Every row gives one point. Examples show where two turns around zero, p and q, send a point. Where does a point land after both, in the order given? Backwards means that the second turn is done in reverse. Each puzzle has new turns, and all numbers are rounded.

Turn p:
[-31   1 -12] => [-28  15  -8]
[48  7  9] => [ 47 -13   7]
[26  9 27] => [ 26 -10  26]
[ 3  3 -8] => [ 4  4 -7]
[ -1 -22   2] => [ -8 -20  -6]
[-44   1 -18] => [-40  22 -13]
Turn q:
[ 15  20 -12] => [ -2  25 -12]
[  4  10 -16] => [ -6  11 -15]
[ -3   2 -26] => [-11   0 -24]
[ -6 -35  -7] => [ 12 -32 -11]
[ 26 -19  37] => [41 -2 27]
[-36  22  24] => [-34  -2  35]
Where do these land?
q, then p backwards: [ -3  -2 -19] => [ -4 -11 -15]
q, then p backwards: [  1 -18  27] => [20  1 26]
p, then q: [-41  18  -4] => [-41   8  17]
p, then q: [43  2 -4] => [ 37  14 -17]

Turn p:
[11 11 39  3] => [ 23  13  27 -18]
[  8   0 -14 -20] => [-12   4 -19 -12]
[-33 -10 -17   3] => [-25  -7   2  28]
[ 5 10 -5  5] => [ 9  5 -8  4]
[  9 -11  -5   8] => [  5 -16  -5  -2]
Turn q:
[ 26  10   8 -13] => [ 18  -6  -3 -26]
[-48  10   3  10] => [-14  29  24  30]
[14 -5 -1 12] => [  7  -6 -17   2]
[  2 -16   3  -5] => [ -2 -17   2   3]
[  6   1 -13  -4] => [ -9  -1  -7 -10]
Where do these land?
q, then p: [ -4  -1  -4 -25] => [-15   6  18  -9]
p, then q backwards: [ -7 -27 -27   4] => [  4 -35 -16   3]
p, then q: [ 13   6  24 -10] => [ 12  -3  15 -22]
q, then p backwards: [-21 -14  -7   9] => [-25  -3 -11   3]
q, then p: [12 10 -2  6] => [ -1   5 -16  -4]
p, then q backwards: [ 7 25 17 15] => [ 0 20 26  9]

Turn p:
[ 17  17   4  19  -7 -13] => [-8 -3 -5 32 -3 -6]
[  5 -31  11 -21 -22  10] => [ 19  13  12 -23 -23 -21]
[  6  -1  -3 -48 -19 -21] => [ -9  30  -9 -21   7 -40]
[-32  29  12  34  26  22] => [-27 -23   8   8  -1  54]
[-15  31 -26   7  -2  12] => [-11   9 -30   4   5  30]
[  3 -47  -3   5   6 -28] => [ 26 -33   4 -11   7 -33]
[17  1  6  2 18 18] => [11  8 21 10  8 14]
Turn q:
[-16 -11  35  19  -6 -17] => [ -7 -33  10   3  -6 -32]
[ -1   2 -20 -43   3  23] => [ 0 22 16  2 -9 44]
[ 18 -10  44   9 -15  -5] => [ 26 -24   5  -4 -25 -28]
[  2  -5  -2   6  39 -24] => [  2 -13   5 -22  38  -2]
[-11 -10 -33  25  -8  34] => [-19   0 -42  23  -2  22]
[  7  12 -33 -31 -11 -22] => [-14  43  10 -25  -2   9]
[ 0 23  9 15 -2 12] => [ 11   5  -4  25   5 -13]
Where do these land?
p, then q: [-21 -22   6  -4  -9 -26] => [-20  -3  14 -31 -11   5]
q, then p: [ 5 25 16 28 15  3] => [  9 -22   3  26  24  -9]
p, then q backwards: [ -5  10  30 -20  -8  42] => [ -2   3 -14 -51 -20  -6]
q, then p: [-35 -38 -23  -2 -26   2] => [ -3  -9 -26 -45 -29  17]
p, then q: [ 42  12   7  13   9 -13] => [  7 -18 -19   4  23 -33]
q, then p backwards: [ -1  -1 -14   8  33  13] => [ -3  10 -24   7  28   1]
p, then q: [ 16  15 -22 -22 -14 -20] => [-12  25  -2  -7  33 -10]
